Each row of a before or after table is a point. The points were changed in one or more steps. Then noise was added and the rows were shuffled. The steps act on how far a point lies along the listed directions, d1 being the first. What was done? A step turns or swaps two directions, mirrors them in a line or flattens them onto one, adds a multiple of one to another, or multiplies one. Angles are multiples of 10 degrees, from the lower direction toward the higher: turns from -170 to 170, lines from 10 to 170 but not 90. Use the fewest steps. Two steps may share a direction if one is a turn and the other turns, adds or multiplies; they go together, in the order done. Otherwise the lowest direction goes first.
In the rows, 100 means zero.

Directions:
(1): [41, 58, 78]
(2): [86, 149, 44]
(3): [145, 60, 54]
Before:
[[119, 98, 106],
[81, 82, 122],
[89, 89, 5],
[90, 97, 142],
[105, 69, 30],
[101, 113, 127],
[100, 86, 110],
[82, 78, 78],
[78, 95, 24],
[64, 74, 52],
[98, 67, 63],
[109, 89, 115]]
After:
[[38, 132, 64],
[78, 99, 56],
[116, 93, 124],
[37, 144, 44],
[44, 96, 68],
[117, 87, 97],
[99, 66, 105],
[64, 125, 36],
[72, 91, 79],
[106, 84, 95],
[119, 104, 94],
[116, 69, 125]]
Steps: turn d2 and d3 by -60 degrees

Directions:
(1): [50, 185, 66, 83, 107, 88]
(2): [53, 72, 106, 69, 161, 161]
(3): [105, 91, 100, 125, 179, 34]
Before:
[[110, 90, 102, 105, 100, 89],
[137, 73, 107, 118, 111, 84],
[104, 117, 91, 102, 100, 100],
[111, 68, 123, 94, 91, 113],
[127, 78, 115, 117, 81, 95],
[92, 128, 88, 91, 74, 106],
[106, 124, 95, 107, 60, 98],
[85, 133, 90, 93, 89, 94],
[95, 127, 97, 90, 67, 112],
[99, 133, 89, 105, 91, 84]]
After:
[[91, 139, 84, 98, 102, 97],
[149, 6, 149, 110, 96, 113],
[69, 172, 68, 88, 96, 82],
[68, 180, 69, 95, 91, 81],
[174, 9, 134, 123, 87, 116],
[123, 71, 111, 106, 93, 100],
[51, 193, 65, 81, 99, 79],
[96, 146, 88, 108, 75, 79],
[77, 161, 81, 92, 90, 82],
[163, 15, 140, 128, 74, 104]]
Steps: multiply d1 by 3; flatten d2 and d3 onto the line at 10 degrees
